Every row gives one point. Any point is a mix of the corners, with weights that add up to 1. It lies inside the corners' shape when no weight is negative. Say inside or outside, and name the corners with a negative weight.

Corners:
(1): [12 27]
(2): [-13 -93]
(3): [-46  54]
Points:
[13 -6] -> outside (3)
[-18  23] -> inside
[-14 -76] -> inside
[-20  53] -> outside (2)
[-15  54] -> outside (2)
[-27  38] -> inside

Corners:
(1): [ 73  33  51 -15  -4   4]
(2): [ 85  86  40 -28 -23 -97]
(3): [ 14  34 -60 -29  61  31]
(4): [ 49  31 -40   4   1 -14]
(5): [-47  16   1  36  25  27]
(6): [-44 -15 116   5 -78   9]
(7): [-51 -61 -33 -20   8 -17]
Points:
[ 45  27  44 -10 -16 -16] -> outside (3)
[-31 -14 -43  -6  27  19] -> outside (1, 2)
[-15  15  66  13 -27 -11] -> outside (3, 4)
[-21  -1  76  -1 -49   2] -> inside

Corners:
(1): [-60 -36   5 -11 -99  67 -44   5  42 -46  45]
(2): [ 11  53  10  40 -10  -1  44  97 -16 -42 -39]
(3): [-51  66 -21  31 -60 -90  73  18 -44  50 -60]
(4): [  47   55  -11  -30 -121  -40  -42   49   66  -58   44]
(5): [  1 -27  26 -26  42  44 -12 -36 -40 -28 -14]
(6): [ 41 -30  50 -17 -63  24  43  69 -10 -38 -17]
(7): [-91 -48 -20  82  -2  30  35 -43 -28 -35  37]
(8): [-64  80  17   2   5  34  13 -55  77   8  39]
(9): [ -8 -13  37  97  57  14 -11  93  69  67  12]
(10): [ 69  46 -16   1  76  42 -21 -73  32  26 -33]
(11): [  -7  -67  -24   22  102  -20   69   89   22   42 -101]
(12): [ 70 -23 -60 -35  26  57 -46  87 -39 -48  58]
Points:
[ -2  -7   5   3   7  39  -1   1   6 -11  -3] -> outside (4)
[-30 -19 -12  29 -11  25  11  10  -6 -25  19] -> inside
[-56  14   9  33 -30  -2  14  10  22  -3   1] -> outside (6, 10, 12)
[ -2 -17  14  21  21  28  15  30  -1  -2 -10] -> outside (4)
[  3  18  -8  14 -31 -23  14  41   6  -1 -16] -> outside (8)
[ -7  28   3   3 -38  14  -9   3  21 -24  26] -> outside (11)
[-39   6  15  31  -3  17  31   7  11   3 -12] -> outside (4, 12)

Corners:
(1): [  -3  -21   -4  -53  -29  -74   49    8   77   44  -37  -19   55 -112
  -26  -59    5  -34  -22   -5]
(2): [-41  34  15 -13  23  13 -57   0 -59  70 -76  32 -36  -2 -48  -9  -9  25
  10 -42]
(3): [ 41 -57 -10  -4  35  -9   9  -4   1 -34  36  45  15  -9  19 -24  14 102
 -59  17]
(4): [-33  24  21 -58  44 -39  91  -1  30  12 -30 -71 -22 -71 -65 -23 -70 -45
 -30 -82]
(5): [-39  34  45   8  57  57  49  16 -37  29 -24 -64 -37  11 -59 -58  -1 -67
   4  -9]
(6): [ 27   8 -11   8 -39 -47 -16 -59 -48   3  96  30  15  32  43   8 -18  73
 -50  96]
(7): [  2 -48   7  73 -10  21 -70  19 -41 -94  31   9 -33 118  25  95  11  23
 -29  77]
(8): [-72  56  75  17  55  49 -35 -32 -44  -8 -28  12  -6  82  15   2  38  -7
   6  48]
(9): [ -45   15   57   47   88   31  -93  -35  -34   -9   -4  -44 -100   65
  -11   12    4   -6    6   89]
(10): [-42  11 -72 -94 -21 -86  82  20  38   9  47  51 -21   6  39 -26  32 -77
 -70 -11]
(11): [ 84 -41  -5 -11  -3 -55 -11   7 -43   6   5  75 -12  20  49  48  53  36
   1 113]
(12): [ 32 -39 -10 -55 -62   9 -25  -8 -45 -37  20  69 -36 -11  10  18  40  12
 -62  82]
(13): [ 49 -27 -66 -42 -13 -39  52 -22  -5 -17  38  50  37 -79  40 -10   4 -51
  31  45]
(14): [ 75 -14 -46 -14 -32 -72  44 -30  19  35  33 -13 -12  52  68  14  20 -29
   7  20]
(15): [-51  30  57  23  46  72 -55   1 -72 -17 -23 -25 -32  38 -94 -70  21  26
  44   6]
(16): [ 29 -58 -23  -4 -10 -20 -40  32 -70 -24  22 -13 -11  42  79  67  77  92
 -37  58]
(17): [-34   7  53 -37  75  14  20  34  49  22   2 -21  14 -18 -37 -49 -24 -81
 -15 -27]
(18): [ 27 -21 -83 -75 -38 -18  79   3  58  26   8  48 -16 -88 -15  16 -47  -9
  22   5]
(19): [ 71 -17 -60 -62 -47 -41  12  29  20   1 -56  41  11  -3  51   0 -34  19
 -13  11]
(20): [  1  41 -40 -64  35 -55  32   9 112  44 -16 -35  13 -85 -70 -29  -8 -71
 -23 -12]
(21): [-36  58  83  61  65  39 -37   0 -52 -10  54   3 -63   9  28 -14  29  39
   9  -7]
Points:
[  5   1  -9 -30   4 -25  18  -3   1  18   3   8  -7 -16   4 -16   6  -5
 -12  14] -> outside (7)
[  8 -12  -1  -5   4  -9 -10   2 -13 -16  10  14 -13  19   8  11   8  10
 -21  37] -> inside
[ -9   2   5 -21  27  -3  10   1  -2  13  -1  -8 -23 -15 -11 -13  20 -15
  -5  14] -> outside (6, 7, 19)
[-15  13  34   6  41  19 -16  -3 -36 -13   1  -7 -22   5 -12  -4   2  10
  -9  22] -> outside (1, 10, 14, 18)
[-18  24  -9 -59  47 -17  45   7  55  38 -51  -4   7 -64 -60 -58 -22 -57
   6 -22] -> outside (6, 7, 12, 14, 16, 21)

Corners:
(1): [  0 -46  33 -24  10  -3   2  19   6  11   1  64  -6  17  18  19  17  10
  24 -30]
(2): [ 22  -2 -21 -31 -23  -6  20 -14   9   3 -10 -32 -24 -23 -16  -2   6  21
  -9 -17]
(3): [ -1 -16 -20  54   2   4  -9 -24   3  -8  -4 -26   1  17   1  38  -2  28
  -5   4]
(4): [ -1  -5  46 -19  10 -12   3 -16  -5 -19  30 -21 -17   4  17  21  15  -4
   4  -1]
(5): [-20   3 -10  11 -42  15  27  45   0  14  29  -2 -11  -5  -8  23 -11   7
  43  10]
(6): [-21  25 -32 -14   9  11  25 -14   3 -30   0   1 -34   0 -24 -15 -18 -12
   8 -23]
(7): [  2  -9 -33 -19  20   1  19  25  17 -32  -7 -19  47  13  46  27  14  31
  -4  -6]
(8): [ -1  43  -8 -18 -29 -49  16 -18  21  10  36  -6 -20 -12  11  -5 -82 -31
 -15  31]
(9): [ 49   6   1 -15 -20   5   1 -33   2 -70  25 -32  -5   4  29   5  17  11
 -17  10]
(10): [ 14  10  19 -30 -26  -5  23 -27  41 -41   6  -5 -10  25   3  27  15 -21
  -8 -10]
(11): [  27    5  -17  -13  -57   -4    5  -13  -13  -23  -22   -8    0   20
   60    6    5    9    8 -115]
(12): [-32 -12  -4   4  10  17   3   0  26 -15   7 -25  -2   7  15 -26 -14  15
   7  24]
(13): [-11  15  33   7 -12  10   5 -11   7   4   6   9   8 -10 -13  -6  11 -25
   8  26]
(14): [ 40   1 112  67 -15   8   4  55  22  34  24  23  44 -23  -9  29  11  28
  62  34]
(15): [ -39    8  -23    8   -5   14    4  -12    5    2   19   -3   51    8
    6   17 -121  -40    6   14]
(16): [ 32 -30 -14 -27  -5  -4  13   2  -7 -20  15   1 -10  28 -11 -14  36   6
  30  17]
(17): [ -7  24 -14 -24 -15 -35  40 -23  17 -76  -1 -28  17  10  -7  11  24   5
 -19  26]
(18): [  3   9 -14 -12   1 -15 -16 -24  35   6  25 -30  51  -8 -22   7  20  18
 -26  -4]
(19): [-20 -29 -21  -3  25  -6   1  58 -12 -48   5 -23  11  19 -14  -9  38 -13
 -11  -9]
(20): [-18 -17  -7 -22  13  18 -19  56  -3  -4  12   3 -30 -34  10  12  27  -7
  84 -16]
(21): [ 14  19 -38 -13 -10   9 -17  26   1   9 -29 -20   3  -8 -17   0  14  22
  -5  -3]
Points:
[ -5  -7  -7  -5   7  -5   7   6  11 -18  19 -13  11   0   2   9  -2   8
   8  13] -> outside (10, 11, 13, 21)
[  3  -1   4  -1 -12  -5   8  -4   3 -15   9  -8   4   7   4   5  -1   6
   0  -4] -> outside (7, 10, 20)
[ -1   0  -1 -12  -7  -2  11  -3  17 -26   7 -13   3   8   5   7   7   1
   1   1] -> inside

Corners:
(1): [ -6 -27  -3  10  -1   8 -28   6 -14   6   0 -41  43  33 -35  16 -26  16
  -6  25]
(2): [ 59 -16  16  13   8 -16 -22  23  -4 -13 -17  10 -30  -2  -1 -11  -5 -45
 -24   8]
(3): [  13  -25  -23   20   11  -19  -23   31    8  -21   17 -110   -6   25
   23  -30  -28   11  -31   17]
(4): [ 17  -2 -15  -8 -21 -15 -29 -28  35   8 -31  22  21 -23  -6   6   4   5
  -6 -16]
(5): [-15 -24 121 -31 -16 -43 -13 -11 -10  28 -24  36   0  19   5   2 -28   6
  -7  -4]
(6): [ 10 -20  18  17 -19   1  24 -29   8 -47 -39  27 -10   1 -16  44  29  20
 -11 -14]
(7): [ 45 -21 -14 -17 -10   8 -18  -4   6 -40   4  11  40  -4  -4  15  34  30
 -59   1]
(8): [ -7 -11  30  19 -11  15 -27 -18   7  38  49  30  21  11 -16 -27 -21   7
 -18  42]
(9): [ -2  -7 -15   3   5   3 -11  23 -19 -17 -22 -17  -1 -27 -21  26  -8  25
 -17 -32]
(10): [ 19 -20   3   1 -18 -30 -12 -25  -8  18 -24  22 -37 -28  27  13 -18 -25
 -45  13]
(11): [ 19 -22   6  12  -1 -29 -30 -16  16  11  43  16   3  13 -19  -7 -23 -30
 -18  -5]
(12): [ -2 -23  -2 -27  -2 -21   0  12  17 -15  -9  11  -7 -22 -14   9 -14  16
  10 -10]
(13): [-25 -19 -11  27 -56  21 -22  48 -26  16  18 -52  -3  38 -31 -10 -16  21
 -15  -7]
(14): [ 40 -34 -13  26 -50  -1  -4 -24 -25 -16 -36  17  42  -5 -12  78  85  34
  -5 -35]
(15): [ 12  -8 -18 -15 -12 -15  -4 -14 -13 -66  15 -12  -1  -9   4  -7  47  15
 -20   5]
(16): [ 63  -1  -6 -33   5 -33  -9 -29  19  27 -20  33  -8 -16   1  -1 -33   9
  11 -31]
(17): [  3   5  60 -10  -4 -23  30  40   2 -22 -37 -48 -34 -13 -34  11 -34   8
   3   9]
(18): [  6   0  -8  10  -2 -25  13   4  15   6 -14  13  16  -1  -7 -10  -7   7
 -19  13]
(19): [ 30   2  12 -27  23 -13 -13  -1  20  41  14 -11 -34   8 -19 -25 -28 -45
  -4  13]
(20): [ 14  26  -9   0 -12 -10  12   7 -13   3 -24  29  -4 -28  51  34 -15   0
  -2 -17]
(21): [ 33 -27 -22  15 -19  29  13   0  13 -12 -40 -21  59   0 -38  16  13   1
   7 -36]
Points:
[  6 -30  11   7 -25 -22  -8   5  -4 -38 -12 -26  -1  12  -6  13  20  18
 -26   5] -> outside (8, 9, 16, 19, 20, 21)
[ 19 -16   7   5 -12  -6  -8  -3   3   4  -9   5  10   0 -11   9  -5   2
 -12  -5] -> outside (15)
[ 15 -17   7   7 -10  -9 -13   0   2  -3  -4 -16   6   7 -15   2  -5   5
 -17   3] -> outside (12, 20)
[ 16 -13   1   2 -15 -12 -14   0   3   2 -13   2  -3  -5  -5   4  -6  -2
 -16  -2] -> inside
[  8 -12   3   2 -15  -7  -3   3  -2  -8 -11   1   0  -2  -5  13  -3   9
 -10  -6] -> inside
[ 22 -16 -10   5 -11  -6  -9  -1   2  -8 -10  -6  10  -4  -9  13   6   7
 -15  -4] -> outside (5)
[  7   0  27 -10  -5 -18 -14   3  -5  12   1  10  -8  -3  -5  -3 -24  -4
 -16   7] -> outside (3, 6, 12, 14, 21)

Corners:
(1): [ -2  -7 -33  69  35   0 -14  35  23  -5 -36 -26  43   8  26 -11 -64  19
 -28 -14]
(2): [  -7  -30   -3 -120    7   55   21   14   16   83   58    2   32   47
  -89  104  -30   48  -50    1]
(3): [-23   6  -8  51  18 -38 -88  33 -13 -75 -71 -31 -14 -12  65 -11 -34  -7
  31 -44]
(4): [  7  38  78 -49 -23  57 -19 -61  -6  53  40  30 -16  -5 -45 -33 -15  52
 -18  -8]
(5): [-33 -48 -15  35  20 -83 -15  13 -14 -13  -1 -56  13 -18 -28  14 -23 -56
 -22 -26]
(6): [-72  -5 -74  42 -24 -23  36  32  -7 -64 -70 -45  -3 -11  31  -5   3  18
  45 -30]
(7): [ 13  22 -77  37  76 -57 -60  25 -36 -12 -12  -6   8   9  17 -34 -31 -15
   3  25]
(8): [ 45  14  11  62 -17 -58  34  29  35 -24 -43 -20 -37 -25  24 -43 -32 -37
   5  -2]
(9): [  7 -26  12 -22  14 -29   8  23   2 -74 -35 -31  40  23  16 -30  -2 -26
  -4  30]
(10): [ 16  36  42  22  -9  75 -40  37 -18  23  41   6 -17  30 -16 -23 -24  37
 -54   7]
(11): [ -8 -11  56 -22 -44  42 -47  12  -7  39  15  91   0   7   6 -42  28  50
 -10  -2]
(12): [ 15  91  73  15 -48   6 -19 -20 -19 -30  53  13  -1  -9  -6 -19  20  98
  17  -1]
(13): [ -8  60  36 -36 -24   6  -9  20 -53  37 -20  97  19 -13  34 -28 -19  24
 -40  10]
(14): [-13  13 -20   8 -34 -25 -26  11   3 -39   3 -21  42  36   2 -38  12 -36
  50 -29]
(15): [  14   18   74  -29    4   77  -12    5  -33   78   28   -4   15    1
 -118  114   -8   17   30  -26]
(16): [  6 -27 -72  -6   2 -24  23  49 -51 -75 -61 -12  23 -20 -25  -4  -6  -2
  16 -31]
(17): [ 49  14  46 -39  69  47  20  -4 -17 108  -1 -26  16  77 -86  13  24  36
 -14 -78]
(18): [ 31  22  54 -23 -43  23 -18 -67 -17  22   7  61   1  21 -56  47   4  57
 -44  13]
(19): [-10 -29  62 -27  27  39  60 -14   5  39  71   6 -10  12 -46  97 -10  -5
 -27 -22]
(20): [ -4   5 -23  48  15 -22 -19   1  51 -39 -20 -32  14 -46   6  -9  31 -23
  13 -33]
(21): [ 30 -53 -32  24  -2 -61   9 -19  -8 -35 -64 -68  27  -1 121 -18   1 -13
   2   5]
Points:
[  5  -9  -9   6  10 -13  -7  13 -12   0 -23  -9  13   9  11  -2 -19   1
  -8  -9] -> outside (12, 20)
[ -3 -10 -12  -2   4 -11 -16   0 -10 -13 -20 -23  24   6  -6   4   3  13
  12 -21] -> outside (8, 10, 13, 19)
[ -1   1   0   5  18  -2  -7   1 -18  13  -1 -23  12   1 -25  33 -17  16
 -12 -20] -> outside (8, 9, 11, 14)
[ -1   9   2   0   6  -2  -2   6 -12   0  -6 -10   9   5 -15   9 -11  11
  -4 -15] -> outside (11)
